Each row of a before or after table is a point. One or more steps were done to the points. Then noise was added and the rows were shuffled. The steps act on columns, c1 being the first. Write out the steps. A step turns or swaps two columns, mirrors them in a line or flattens them onto one, adds a multiple of one to another, or multiplies or shifts one. Angles are multiples of 10 degrees, from the lower column toward the higher: turns from -170 to 170, lines from 10 to 170 but not 90. Use the fewest steps. Two steps may share a column if one is a turn and the other turns, adds or multiplies; they go together, in the order done. Otherwise the lowest column goes first.
In the rows, zero is written as 128.

Before:
[[138 122]
 [126 118]
 [121 136]
 [142 111]
 [101 112]
 [139 133]
 [140 107]
 [116 136]
 [122 104]
 [  7 132]
 [103 132]]
After (11 x 2):
[[118 138]
 [126 135]
 [108 143]
 [118 111]
 [ 17 176]
 [122 118]
 [132 103]
 [135 121]
 [133 101]
 [142 126]
 [101 125]]
Steps: turn c1 and c2 by -20 degrees

Before (10 x 4):
[[211 161  99 140]
 [123 164 179 192]
 [105 128 169 120]
 [155 129 121 150]
 [249 140  52 121]
 [ 98 162 110  71]
 [113 170  58 131]
 [118 148 139 141]
 [160 111 136  92]
 [195 152 132 111]]
After (10 x 4):
[[196  71 114 139]
 [145 169  54  71]
 [137 100 143 154]
 [133  91  98  90]
 [160 150 243 194]
 [120 147 163 118]
 [201  23  44 125]
 [156 159  61 135]
 [144 148 152 142]
 [182  78 114 112]]
Steps: turn c1 and c2 by -60 degrees; add 1 times c4 to c3

Before, 12 rows:
[[103  77  85 123 192 117]
 [103 152 130 108 131 135]
 [140 146 151 122 132 103]
 [ 71 102  65 144 171  99]
 [109  98  88 168 196 142]
 [116  96 173 116 106 104]
 [ 87 141 202 124  98  85]
 [114  98  75 137 173 109]
 [ 94  93  87 156 140 134]
 [144 165 153 134 119  90]
 [143 152 137 100 144 122]
 [110 148 164 125 155 109]]
After:
[[231  28  89 125  98  78]
 [129  96 162 125 146  68]
 [ 70  47 176 118 171  61]
 [143  97 129 104 146  96]
 [222  46  79 139  92  68]
 [234  52  87 164  93 106]
 [ 60  93 206 119 211  42]
 [247  49  57 150 131  62]
 [189  42  91 157 131  87]
 [ 91 117 158 138 129  55]
 [123  96 137  97 114  83]
 [108  98 156 122 127  62]]
Steps: add -1 times c3 to c5; turn c1 and c5 by -120 degrees; shift c2 by -50; shift c6 by -40

Before (14 x 8):
[[162 112  72 188 177  66 124  58]
 [172 153  68 186 212 153  89 125]
 [ 86  81 149 118 209 125 159  69]
 [147 136 109 139 109 166 152 116]
 [124 105 144 116 129 116 114 118]
 [121  99 122 132 110 124 118  95]
 [114 142 129  76 117 182 171 135]
 [205  76 106 183 161 144 118 132]
 [ 50  63 162 157 127 146 145  56]
 [218 143 110 146 128 171  74  78]
 [117 102 135 128  92 156 131 114]
 [ 99 125 195 158 139 129 159  93]
 [249 115  66 187 163 137 116  88]
 [ 98  86 151 123 120 102 142  90]]
After, 14 rows:
[[127 128  67 196 202  33 172 183]
 [133 139  98 132 100 129 121 153]
 [115  87 172 129 113  63 146 164]
 [111 131 134  72 115 137  89 145]
 [143 123 196 159 144  86 122 172]
 [186  92  69 190 162  98 133 111]
 [ 75  78 193 168 129 109 167 187]
 [128 100 149 119 124  86 155 122]
 [101  82 161 125 222  87 142 198]
 [210 121  12 191 168  96 157 154]
 [203 150  75 140 131 131 195 133]
 [121 100 147 131  86 117 143 136]
 [137 154  58 174 229 124 162 104]
 [125  89 125 139 106  79 151 140]]
Steps: turn c1 and c3 by -30 degrees; turn c2 and c4 by -10 degrees; multiply c5 by 1.3; shift c6 by -40; turn c7 and c8 by 140 degrees

Before (12 x 9):
[[131 162 109  79 162 102  93 114  62]
 [183 101 151 129 175 136  88 177 152]
 [184  61 205  79 138 166 205 176 162]
 [123  91 100 151 138 122 176  65  66]
 [120  68 144  92 158 154 122 169  95]
 [ 87 156 111 126 107 125  88 120 108]
 [111 144 108 149 116  82 176 152  66]
 [ 75 120 110 119 173  89 165 109 117]
 [192  64 188  72 119 158 162 156 175]
 [165  80 249 110 155 169 143 164 139]
 [127 106 116 102 163 181  76 202 114]
 [ 94  91 109 125 114  45 128 101  66]]
After, 12 rows:
[[133 131  93 129  97 127 188  80 115]
 [122 110 182 126 161 173 138 129  83]
 [134 140 224 122 134 183  33 136 166]
 [100 110 143 151 156 181 166 164 111]
 [194 104 127  86 167 114 138  67 109]
 [ 99 127 213 116 120 187  61 121 178]
 [155  92 140  53 107  73 143  60  53]
 [148  74 149 136 131  99 101  24  50]
 [ 55 131 158 137 182 143 125 137 151]
 [110 184 250 149 149 165  89 110 154]
 [ 93 142  90  77 170 154 160  69  69]
 [172 119 110 112 115  97  95 111  55]]
Steps: turn c1 and c7 by -140 degrees; turn c2 and c3 by -50 degrees; add 0.3 times c2 to c9; turn c4 and c6 by -50 degrees; shift c8 by -40

Before:
[[152  95 194 176 179  25  85 140  90 174 115]
 [ 94  92 155 197  93 125 162  78 155  87 105]
 [ 28 163  92  99 124 112 117 137 144 166 199]
 [118 116 116 216  97 133 191  93 218 125 171]
 [ 95 110 108 173  67 113 202 152 156  93 162]
 [149 128 126 186 222  20  83 157 155 125 104]
 [ 93 182 110  98 132 110 164 157 177 162 141]
 [ 32 168 113 131 168 130 175 169 140 166 174]
 [160  74 138 220 112  82 189  28 110  87 125]]
After (9 x 11):
[[126 146  20 110 134 109  95 156 118 109 195]
 [164 150 116  92 122  87 104 134 145 223  58]
 [124  96 133  34  96 120 172  91 213 136 171]
 [ 92  78 119  72 110 109 181 150 172 169 143]
 [161 130 114 140 113 108 121 160 172 164  95]
 [ 88  99 117 102 115 153 167  77 162 159 190]
 [167 125 133  91 130 113 141 171 124 218  94]
 [175 135  20 105 149 175 126 139  81 103 176]
 [ 90  70  80  71 132 131 189  32 117 100 201]]
Steps: turn c1 and c10 by -90 degrees; flatten c2 and c7 onto the line at 130 degrees; mirror c3 and c6 in the line at 50 degrees; turn c4 and c11 by 130 degrees; flatten c5 and c9 onto the line at 110 degrees

Before:
[[136  74  41 172 149 155 117  88 100 142  67  61]
 [210 148 126 114  69 167 106 137  50 195  82 181]
 [122 186 111  67 134 116 100  88 114 160  83  83]
 [103  94  52 102  87 141 176 215 148  98  60 100]
 [106 185 145 168 126 145 175 195 155 196 164 104]
 [107 104  52 180  45  69 183  89  68  96  95 165]
 [176  83 154 152  91 177  92 146 159  78  77 152]
 [175  74 140 149 108 191  82 110 115 106 145 140]]
After (8 x 12):
[[144 128 198  92 145 126 141 171  60 198 157 177]
 [148 153 156 185 114 132  74 104 158 155 146  92]
 [ 76 129 203 112 176  94 121 123  98  74 116  57]
 [ 76  97 193 117 192 111 102 127 144  97  80 124]
 [165 126  98 152 141  89 141 181  60  99 212  96]
 [ 46  79 186 158 163  70 158 188 183 201 111  62]
 [133 140  98  71  62  41 182 140 194  99 168 109]
 [116  64  94  85 148 149  72 120 170 145 190  97]]
Steps: turn c1 and c4 by 170 degrees; add -1 times c10 to c2; shift c3 by 50; swap c5 and c6; turn c7 and c12 by -50 degrees; turn c11 and c12 by 120 degrees; mirror c8 and c9 in the line at 160 degrees

Before:
[[146 119  98  98 136 136 158 131 112 108 134 147 153 116 111 220 149 107]
 [121 101 154 162 124 109 145 167 125 105  88 181 129 223 132  80 193 141]
 [ 92 131 137 167 118 192 129 123 160 162 152 135 171 212 116 136 105 132]
 [149 160 147 133  78  81 123 120 123 213 108 186 146 128 118 153  60 144]
 [132 118 151  98 144 145 114  85  82  79 107 154 114 104 151 133 104 163]
 [123  93 146 132  93 109  99 112 118 134  97 176 162 114 130 178 112 169]
 [140 124 129 109 129 126  89 156 121 128 120 205 111 102 112  97 155 141]
 [ 49 135 179 143 138 140 117 119 104 142 119 108 149 118 167  92 122 162]
 [121 180 133 156 127 172 144 105  81 110 117 161 147 121 113 152  98 112]
 [ 77  88 169 104 155 146  89 129 142 181  91 172  72  39 135 104 134 155]]
After:
[[ 79  88 102 104 164 143  54 107 101 202  91 169 166  42 136  92 132 150]
 [ 90 136 110 167 113 192 134 127 102 149 153 135  78 215 122 138 110 127]
 [147 118 161  97 128 137 181 149 141  99 137 150 107 116 111 249 155 116]
 [ 53 133  93 142 172 144 127 116 147 136 116 108  98 117 167  81 124 148]
 [133 115 125  98 170 149 172  84 158  86 106 158 157 110 151 136 105 151]
 [120 101 103 160 139 110  99 169 132 105  82 186 135 223 133  66 196 137]
 [120  85 101 129 115 109 100  93 154 120  93 179  96 115 129 190 115 160]
 [123 180 137 158 153 171 193 125 164 108 119 164 122 117 113 156  97 113]
 [146 161  87 137 103  80 135 119 154 204 109 183  82 126 125 162  62 140]
 [143 126 124 108 137 129  10 128 131 138 114 208 142 105 115  85 156 139]]
Steps: turn c5 and c9 by -150 degrees; turn c3 and c5 by 150 degrees; turn c7 and c8 by 40 degrees; multiply c7 by 2.5; mirror c10 and c13 in the line at 170 degrees; multiply c16 by 1.3; multiply c18 by 0.7

Before, 11 rows:
[[ 60  75 133 152 128 121 151  96 128 132 113 144 134 120 172 114 117 108
  140  99]
 [107  98  90  98 119 174 138 120 139  82 147 124 156 100 107 124 138 133
   87  96]
 [128 153 168 147 181 191 124 171 123  74 176 149 121  89 175 143 116 115
   98 148]
 [150  99 152  96 151 141 118 140 140 115  87 137 113 102  93 114 195 151
   97 122]
 [133  85 108 126 118 116 144 190  69  93 118 137 145 150 159 133 138 163
   92 156]
 [151 124 109  83 156 203 130 142 125 146 168 163  66 154  97 113 152 174
  141 114]
 [ 55 101 136  97 113 119  91 107 109 118 132 125 102 114  93  93 175 119
   87 148]
 [ 80 175 125  92 189 132 167 127 145 106  95 132 167 163 124  73 125 132
  164 136]
 [125  81 129 149  97 185 105 152  83  99 143 101 144 144 182 129 195  85
  179 133]
 [ 67 153 128 145 127 136 151 158  90 127 148 124  95 100 162 136 110 164
  119  66]
 [ 78 173 163 132 117 181 106 176  78 145  90 128 121  90 106  53 194 111
   81  72]]
After (11 x 20):
[[ 90 152 131  98 126 136 149 146  91 123 152 121 134 172 160 125 111 157
  118  37]
 [ 74  99  87 115 121 175 139 110 138  78 146 131  91 131 104 121 141 100
   88  97]
 [ 77  78 129 176  96 185 104 145  84  78 144 119 126 104 184 101 197 134
  179 146]
 [150 124 109  70 157 204 127 122 125 172 167 151 193 148  97 155 152  99
  141  99]
 [ 93  85 109  97 117 116 141 192  68  98 118 124 131 101 160 138 138 138
   92 171]
 [121  97 152  97 149 143 117 161 141 121  86 146 124 155  92 135 197 106
   98 102]
 [152 155 169 147 181 192 125 147 122  87 177 121 105 161 175 155 118 141
   99 126]
 [  6  75 135 155 128 121 154 104 127 142 110 149 120 132 173 138 119 143
  141  97]
 [ 29 105 136 125 114 119  89 105 108 114 133 158 139 156  90 114 174  95
   88 130]
 [126 174 123 110 192 130 168 142 143 107  93 181 121  77 125 112 123  93
  165 172]
 [124 173 163 148 117 184 106 196  78 145  89 199 108 161 103 102 192 124
   81  50]]
Steps: add 1 times c2 to c1; turn c4 and c18 by 70 degrees; add -0.5 times c11 to c8; add 0.7 times c12 to c10; turn c12 and c16 by 70 degrees; turn c13 and c14 by -140 degrees; add -0.7 times c14 to c20

Before, 13 rows:
[[175 135 114 150 162 132 126  89 139 115 108 112 157 142 137 139 153 122
  129 157 155 130 174 144]
 [142  91  94 129 129 132 147 112 126 143 138  83 149 111 126  80 143 148
  162 101 121 148 112 138]
 [109 145 151 116 159 133 156 132 124 158 132 151 136 149  83 144 103 146
  162 139 115 121 127  97]
 [143 114 120  96 111 132 117 147 105 164 155 141 159 111 106 114 130 157
  154  98 105 141 101 118]
 [149 103 146 137 115 142 130 131 117 128 157  88 156 113 109  88 143 139
  145 136 129 155 100 129]
 [126 109 122 127 103 123 155 129 119 151 163 113 149 140 127 129 148 141
  136 102 134 173 104 110]
 [129 143 134 134 160  96 143 136 168 116 115 147 134 157 139 150 136  94
  122 146 155 123 120 160]
 [136 113 118 126  98 104 153 125 104 151 140 120 143 111  80 129 147 138
  154 118 123 130  98 117]
 [ 88 142 142  93 145 133 171 139 109 162 118 156 178 111  94 156  94 163
  126 146 117 111 120 117]
 [139 124 121 179 147 124 111  90 146 142 100 122 144 146 155 122 154 125
  136 182 130 136 149 152]
 [139 138 145 135 174 120 130 110 142 159  89 117 124 150 136 154 143  93
  100 145 153 124 135 151]
 [144 129 116 147 107 128 133 120 149 143 145  98 171 119 106  84 169 123
  140 104 110 155 106 100]
 [120 107 139 126 133 131 173 164 115 165 151 149 153 120  92 141 117 134
  135 126  93 112 136 105]]
After:
[[134 144 144 150 158 146 156 132 124 156 133 150 135 149  73 168 103 130
  162 138 116 121 136 163]
 [118 104 118 107 114 143 130 131 115 127 157  86 156 113  98  29 143 119
  144 136 126 155  96 143]
 [106 134 120  82 163 123 127  89 139 116 107 112 158 141 128 154 153 122
  129 157 154 130 171 108]
 [128 129 159 102 106 123 135 119 149 143 144  97 172 119  95  17 169 127
  140 104 111 155 120 131]
 [120 114 141 124  99 128 152 125 105 148 140 118 145 111  71 129 146 155
  155 117 122 129 107 124]
 [136 141 130 181 145 165 172 140 110 161 118 156 179 111  85 198  94 136
  126 145 118 113 121 147]
 [133 107 143 133 134 135 172 164 115 165 151 147 153 121  82 160 119 127
  135 126  94 114 144 150]
 [124 138  99 117 174  93 130 110 142 159  90 116 124 151 126 194 142 124
   97 145 153 125 121 130]
 [152 124 111  82 145 123 112  89 146 142  99 122 143 146 145 113 153 130
  136 183 131 137 141 111]
 [128 108 146 131 103 138 155 129 118 151 164 113 148 140 117 131 148 138
  137 102 135 174 114 130]
 [118  91 136 120 128 148 150 111 126 142 138  82 150 112 117   7 143 131
  161 102 121 146 116  92]
 [131 144  97 122 161  85 144 137 168 115 115 149 134 156 129 183 137 145
  122 147 154 123 105 117]
 [ 96 113 141 144 111 157 117 147 106 163 154 141 159 111  97  93 131 134
  156  98 105 141 107 126]]
Steps: turn c1 and c4 by -140 degrees; turn c3 and c24 by 120 degrees; add 0.5 times c3 to c23; turn c6 and c18 by -70 degrees; shift c15 by -10; multiply c16 by 2.5

Before, 10 rows:
[[115 172 110 113 138 151 114  62 199 136 133  77 177 147  88 102 168  84
  163  97 117 120 185 122 153  78  86 131 121 157 109 125]
 [145 104 113 150  95  78 180  53 123 129 165 146 116 125 154 134 121 147
  155 160 176  94 125 159 110 157  72 163 134 115 120  91]
 [ 83 123 112 111 179 164 156 114 123 130 141  87  92  88  88 141 143 160
  103 167  94 131 158 107 100  94 129 143 142 113  97 117]
 [153 129 166 152 155  83 107  78 144 146 161 138  95 104 101 155 162 137
  134 116 111 100 182 170 138 137 163 103  79 145 167  95]
 [104  98 156  77 177 152 198 143 146  84 121 112 169 115 123 118 116 135
  173  90 111 138 125 106 134 127 120 146  99 152 157 114]
 [171 168 156  85 133 132 157 120 129 156  85 133 182 141  79 173 142 151
   95  81 115  89 142  81  95 154  86 158  78 127 154 164]
 [ 79  99 122 102 106 168 110  95 126 132  82 162 126 117 135 122  87 127
   96  72 131 122 157 123 114  93 156 126 151 146  82 124]
 [135 130 163  88  93 113 109 106 195  76 164 110 164  94 102 180 156 161
  181 108 182 121 134 167 149 105 151 175  93  97 157  88]
 [131 117 154 158 129 114 122 143 145 103 121 107 136 115 137 117 167 143
  186 130 155 168 118 125 154 155 108 133 127 113 164 110]
 [ 77 190 107 149 122 130 141  95 160 150 102 110 149 116  74 108 128 128
  101 118  98 123 106 116 128 166 100  98 158 131  98  84]]
After:
[[144 102 112 150 178  78 182   8 124 129 165 173 117 125 171 134 122 147
  156 160 175  94 125 158 110 157  72 164 134 115 121 127]
 [116 173 112 114 123 150 113  24 198 135 133  40 177 146  64 102 168  84
  163  96 115 120 185 124 154  78  86 130 121 156 107 138]
 [ 84 123 110 111 104 165 157 107 123 130 142 130  92  87  63 141 145 161
  103 167  95 130 159 108 100  94 130 144 141 112  97 175]
 [132 117 154 158 140 114 124 154 146 105 121  68 137 115 142 117 166 144
  186 130 154 168 117 125 155 156 108 134 129 113 163 140]
 [136 129 161  88 181 113 109  92 194  76 164  77 165  94  87 182 157 161
  180 109 182 120 133 167 150 105 149 175  93  97 157 126]
 [ 80  99 122 103 144 167 111  74 125 134  81 183 126 116 140 123  89 128
   96  73 131 121 156 124 115  92 156 125 151 146  82 114]
 [104  99 157  78 108 151 198 152 147  84 123 104 169 116 120 119 118 135
  173  90 111 138 127 108 133 126 120 147  98 152 155 174]
 [153 128 165 152 137  84 107  49 146 144 160 123  95 103  85 155 163 136
  133 115 110 100 182 168 137 139 162 103  79 146 168 172]
 [169 170 157  86  97 132 158 114 128 154  85 184 181 141  50 173 143 151
   94  81 117  90 141  81  95 154  86 157  79 127 154 109]
 [ 74 190 107 148 164 128 143  75 159 150 102 111 149 116  42 108 129 127
  100 118  99 124 108 115 127 166 101  98 158 131  97 150]]
Steps: turn c5 and c32 by 130 degrees; multiply c8 by 1.6; add -1.5 times c25 to c12; multiply c15 by 1.6

Before, 10 rows:
[[117  90  86 109 160 156 115 120 124 137 137 123 125  80 126 146 163 194
  131  95 128 155 127 131 116 178 150  88 129  96 123  95 160 120 104 142
  140 105 121 160 162 157 102 120 134 105 137 144]
 [112 103 144 119  96 131 111 112 112 166 164 132 149  84 104 139 105 121
  137 113 177 155 118  97 127 136 141 104 129 115  86 133 176 100 102 120
  124 146 155 133 140 167 202 249 124 123 119 154]
 [112 106 149 167 162 161 172 130 102 136 169 141 132 127 122 135 165 107
  141 137 149 134 157 138 107 140 157  86 124 167  90 114  98 154 153 139
  127 105  71 154 130 161 103  93 122 166 149 161]
 [130 103 106 106 159 157 100 140 131 127  53  90 138 132 114 120 156 155
  139 101 159 151 169 107 128 145  47 188 131 198 161 217 155 125 162 141
  151  45 157 147 114  99  98 111 146 125 148 148]
 [125  98 126 136 129 135 138 139  89 161 153 107 128 131 134 118 155 103
  139  88 124 153 120 142  63 170 117 108 137 100 132 113 176 210 101 104
  173 148 111 150 119  96 145 100 130 105 165 152]
 [118 130 145 214 121  44 111 140  86 145 120 114 135 132 137 151 115 140
  108 147 159 137 141 130 105 118 151 123  83 112 121 101  56 172 160 152
  149 103 119 153 115 129 148 106 130 109 155 159]
 [133 141 125 122 152 177 104 103  87 129 160 126 134 117 126 114 140  83
  107 164 143 100 110 136 133 113 101 105 121 161 125  95 152 132 124 148
  169 110 154 159 124 153  94 136 123 119 130  90]
 [131 101  79 105 155 157 101 114 107 158 154 130 142 124 134 124 132 100
   89 124 143  95 158 100  97 149 154  84  17 128  91  87 175 110 105 109
  137 151 125  43 131  84  94 168 150 145 143 142]
 [111 112 132 186 143 128  96 123 185 130 127  65 124 117 136 103 154 129
  131  99 138 118 150 139 133 118 157 125 133 108  88 109 158 188 210 136
  138 156 147 130 126 165  92  94 146 141 116 106]
 [110 155 134 107 104 166 102 136 103 143 156 127 186 123 119 154 142 203
   57 107 133 140 107 142  46 149 164  82 131 107 104 106 146 174 105 142
  123  84 157 102 127  94 149  98 129 104  67 160]]
After:
[[117 134 136 105  98  83 103 128  99 150 153 123 186 107 118 157 145 203
   50 103 131 140 107 174  50 146 165  87 142 109 110 106 142 174 103 145
  123  86 156 100 128  91 149 108 133 108  65 162]
 [128 177  76 101 159 118 100 110 105 162 146  93 141 111 130 122 136  99
   84 133 143 102 154 201 101 147 149  80 143 135  94  80 174 110 102 105
  135 150 126  45 130  81  96 246 150 144 148 152]
 [112 158 145 121  97 151 114 112 116 169 164 107 156 241 102 143 109 123
  133 117 172 150 121 147 129 134 140  95 113 112  89 135 176 103 105 124
  124 146 163 129 144 164 198 191 128 121 116 157]
 [119 157 126 135 129 100 139 135  94 165 162 137 130 108 130 120 153 108
  142  88 123 156 116 141  57 168 119 107 134 103 134 120 176 212 101 102
  171 143 113 147 120  94 141 102 125 106 167 154]
 [113  98 137 179 143 110  99 116 187 131 124 223 123 109 137 104 154 134
  132 103 134 120 143 133 136 115 161 124 156 108  88 109 159 190 218 136
  135 154 146 126 126 169  93 109 141 141 114 105]
 [126 197 108 104 159 174 103 134 128 126  48 133 137 116 116 121 156 158
  141 106 156 153 171  86 129 149  49 190 130 199 160 222 155 124 163 136
  149  42 155 157 111  96  97 117 144 124 149 149]
 [118  14 144 210 117 151 112 143  89 145 120 208 143  91 138 148 114 142
  105 146 163 139 138  79 108 118 153 121 145 112 123  99  61 172 164 159
  146 103 117 150 110 136 146 161 130 107 154 157]
 [113 189  83 107 158  86 115 119 123 133 138  96 127 146 126 148 162 192
  136  90 131 157 131 177 114 176 151  82 176  97 127  95 155 117 106 145
  142 103 118 159 159 155 101 120 136 106 135 141]
 [115  92 155 171 165  96 171 129 107 139 172 136 132 103 121 129 170 112
  138 136 144 135 164 167 108 137 156  88 142 171  86 117  96 150 154 139
  128 106  72 155 132 160 101 114 117 164 149 161]
 [136 119 125 120 151  83 106 103  90 125 163 137 136 138 124 117 135  87
  111 167 139 101 108 199 137 109 100 106 140 161 128  93 156 129 121 148
  168 115 155 159 126 157  98 142 128 121 134  88]]
Steps: add 1.5 times c4 to c2; turn c2 and c12 by 150 degrees; add -1 times c32 to c6; turn c6 and c24 by 120 degrees; turn c29 and c44 by -60 degrees; turn c14 and c29 by -120 degrees
